Rows are points. Each copy is the shape, with its points in the same order, stretched, turned, moved and blurred by noise. Some copies are also mirrored. Which?

Shape:
array([[-4.11, -0.73,  0.12],
       [ 0.80, -1.67, -0.10],
       [ 1.94, -1.97, -0.36],
       [ 1.60, -0.78, -1.37],
       [-2.71,  1.10, -0.14],
       [-3.32, -0.74, -0.74],
       [ 2.00, -1.25,  0.90]])
Copy 1:
array([[-0.86, -3.23,  2.86],
       [-0.84, -0.54, -1.43],
       [-0.68, -0.07, -2.30],
       [ 0.66,  0.40, -1.17],
       [ 0.13, -1.05,  3.26],
       [ 0.03, -2.90,  2.23],
       [-1.79,  0.84, -1.58]])
Copy 1 is: mirrored
Copy 2:
array([[-4.52,  1.77, -1.94],
       [ 0.24, -0.74, -0.39],
       [ 1.67, -1.71, -0.85],
       [ 2.04, -0.70, -1.79],
       [-2.14,  3.15, -1.97],
       [-3.35,  1.27, -2.66],
       [ 0.95, -0.77,  0.52]])
Copy 2 is: only turned
Copy 3:
array([[-4.59, -1.05, -0.77],
       [ 0.37, -0.70, -0.92],
       [ 1.89, -0.60, -0.65],
       [ 1.03,  0.65, -1.22],
       [-3.67,  0.86,  0.13],
       [-3.82, -0.54, -1.41],
       [ 1.50, -0.70,  0.68]])
Copy 3 is: only turned

Shape:
array([[ 0.27,  3.56,  0.81, -1.02],
       [-1.76, -1.28, -3.90,  0.74],
       [ 0.08, -2.17,  0.16, -0.13],
       [ 1.26,  1.18, -1.40,  1.86],
       [-0.50,  1.18,  2.19,  0.79],
       [ 0.48, -0.10, -2.80,  2.54],
       [-3.98,  0.19, -1.89, -0.82],
       [-0.22, -0.69,  2.76,  0.20]])
Copy 1:
array([[-0.71,  3.23,  0.32, -0.60],
       [ 1.34, -2.75, -1.42, -3.16],
       [-0.03, -2.76,  0.00,  0.76],
       [ 1.81,  0.29, -0.79, -0.22],
       [-0.21,  0.39,  2.01,  0.41],
       [ 3.25, -1.42, -1.02, -1.29],
       [-0.56, -2.49,  1.17, -4.14],
       [-0.81, -1.33,  1.62,  1.47]])
Copy 1 is: mirrored
Copy 2:
array([[-2.09, -2.48, -0.37,  1.95],
       [ 0.24,  4.23, -1.21, -0.08],
       [ 1.34,  0.73,  1.16, -2.73],
       [ 2.62,  0.35, -0.13,  1.89],
       [-0.77, -1.40,  2.47,  1.17],
       [ 3.68,  2.19, -0.87,  1.84],
       [-2.54,  2.60, -0.34, -0.21],
       [ 0.46, -1.47,  2.97, -1.29]])
Copy 2 is: mirrored
